Each row is a point. The last column is the point's height on a tilted bowl or saddle (a function of degree 2), plus a little noise. Along how many of its main directions does it bend up, bend down or stay straight?

Points (16 x 4):
[[ 12 -10  30  31]
 [-35  42  17  18]
 [-42 -46 -27 -14]
 [-12  40 -19  35]
 [  7  19  -6  41]
 [ 16 -18  31  29]
 [-10   1 -20  38]
 [ 42  -9  36 -14]
 [ 39  69 -34  24]
 [ -7 -12  21  39]
 [-45  29 -18  -8]
 [-21   9 -25  27]
 [ 20  -4   3  37]
 [ 41  11  -6  18]
 [ 19 -47  16  40]
 [-46  13  55  12]]
Directions: 0 up, 1 down, 2 straight

Points (18 x 4):
[[  2   5  23  26]
 [  5  -6  50  54]
 [ -7  -9   7   7]
 [-77 -46  19  23]
 [-30  10  45  31]
 [ 25  -1   2  17]
 [ 24 -12 -13   3]
 [-48 -21  32   7]
 [-39  31  55  47]
 [  6  -6   9  12]
 [ 10  11  -6  11]
 [ 38  61 -30  27]
 [ 43  -2  26  59]
 [-12  -4  39  29]
 [-22 -40  10   1]
 [ -2  17   1  14]
 [-13  34  29  40]
 [  4 -52  28   4]]
Directions: 1 up, 0 down, 2 straight

Points (25 x 5):
[[-56  27  -6  25 -58]
 [-15  26 -79   7 -72]
 [ 37 -32  12 -33 -11]
 [ 22 -31  24 -33  -8]
 [ 18 -37   8  65 -20]
 [ -1   0   6 -32  -2]
 [ -3  45 -46  -2 -39]
 [ 65  39   8   3 -17]
 [-46 -36   1 -27 -21]
 [-52 -15 -13  10 -29]
 [ 14 -45  60 -11 -29]
 [ 14   7 -33 -27  -7]
 [ 21  14 -15  21   1]
 [-51  33  13  41 -68]
 [-15   9   0  -5  -1]
 [ 14  -8 -25 -11   2]
 [-20   8  13  21 -10]
 [-24  21   1 -12 -13]
 [-14 -11  17  35  -9]
 [ 50 -40  17  -7  -9]
 [-47 -10  31   0 -27]
 [  2   1  26  27  -3]
 [-18  -3   4  13  -1]
 [  3  16 -42 -39 -23]
 [ 13 -25  22 -68 -33]]
Directions: 0 up, 4 down, 0 straight

Points (41 x 7):
[[ -19    2    2  -24   16   16  -13]
 [  73   -1   44   -9   -9   42  -56]
 [   9   -8   66   16   12  -15  -33]
 [ -38   46   25   37   10   73  -16]
 [   7  -32   16  -27  -10  -19   -9]
 [  32  -10  -28   18  -20  -34    2]
 [ -13   26  -12    2   -9   49    0]
 [  13   16    1  -23  -12   -8   -6]
 [   8   -2   -9  -14   11  -24  -11]
 [ -35   38   33   -8   12   23  -13]
 [ -16  -19  -59  -20   39  -21  -59]
 [  -7  -55  -10  -22   49   -1  -12]
 [ -36  -63  -32   18   -3    1  -51]
 [   0  -27   24  -22  -38    6  -19]
 [  41   15   14  -55    6  -70  -45]
 [  12   49  -26  -16   22   23   -1]
 [  58    9   36  -30   13  -40  -44]
 [  37  -23  -20   55   51   28  -99]
 [ -27  -20   -7   -1    4  -25  -13]
 [   9   22   -6    4   20  -16  -20]
 [   0   -9  -14    9  -48   31  -21]
 [  17   52  -63  -29  -23   -9   22]
 [  -5  -43   23    0  -44  -12  -11]
 [ -41    5  -17   28  -38   18  -13]
 [   8  -41  -16  -23  -33  -53   -3]
 [ -29   50  -16   -9   -2   -2  -10]
 [  18   11   14   25   28   15  -37]
 [  33   27   16   -6    4  -23  -20]
 [  48  -29   -8  -55   19   59  -12]
 [  40   -1   -7  -27  -15  -11  -12]
 [  33   23   22   12  -17   24  -18]
 [ -23   31    9  -34  -41   22    4]
 [  23  -14    6   51  -45  -35    1]
 [  16  -22  -19  -28    9  -29  -12]
 [  29   28   -2  -27   -7   -9   -5]
 [  28   15   15 -108    2    9  -44]
 [  36   -7   -3   21    6  -24  -16]
 [  -2  -74   33   -2   29  -18   24]
 [ -11   18  -10   22  -16  -29    1]
 [ -21   -7  -19   -8   34   34  -33]
 [  50   16  -36  -34   23   16   -8]]
Directions: 2 up, 3 down, 1 straight

Points (41 x 7):
[[-61  44 -14  42 -50 -37  27]
 [-66 -12  31  13  55  21 -67]
 [ -5 -25 -24  61 -25  17  14]
 [-42  13  28  59  27 -13 -73]
 [-16 -23  25 -46   3 -18  -9]
 [ 73 -18  24  -8  29 -13  10]
 [ 11 -25 -54 -34  24 -48  33]
 [-48 -17  21  32  13  25 -57]
 [ 70   3 -16 -10 -29   1  20]
 [ 22  10 -15 -37  45   5  -3]
 [-22 -23  23 -19 -36  14  -8]
 [ 35 -24  15  25 -21  18   5]
 [  9 -22  -9  30 -20  -4  21]
 [ 33  -4 -25  -3  20   9   0]
 [  7  -1  -2  29  39 -26  -6]
 [ 33 -24  14  53   3 -20  10]
 [-35   5 -45 -32   0   5  16]
 [-10 -17  12  28   5 -40   8]
 [-14 -38  24  33  36   5 -58]
 [  5 -40  13 -14   4  -7 -14]
 [-22 -36  32  -2 -26 -56  13]
 [ 12  15  10  -2  65  -4 -10]
 [-46 -21  22 -21  13   4 -20]
 [ 39  11  -9 -43 -17 -25   6]
 [ -2  13 -50   0  12  10  -5]
 [ 13  45   2 -28  24  49  -7]
 [ 58 -42  19  50 -36  29  26]
 [-10  36  15 -20  -1   7 -11]
 [  1  26 -27 -17 -41 -25  32]
 [ -4 -35   9  -4 -39 -43  38]
 [ 12   6  57   2  32  13 -37]
 [-20 -18  29  28  13   6 -43]
 [  7 -45  27 -26   0  28 -38]
 [-26  30  36 -24 -24 -24 -13]
 [ 36  29  16  23  -9 -14 -10]
 [-25  -6 -22  32   3 -10   1]
 [ 28 -60 -40 -34  38 -31  -2]
 [-17  65 -40 -10   0   2 -20]
 [ 21  -9 -29  17  49   1 -14]
 [ -9  -8  72 -18 -42  16 -59]
 [-40  11  -4 -34  -9 -13  21]]
Directions: 3 up, 3 down, 0 straight
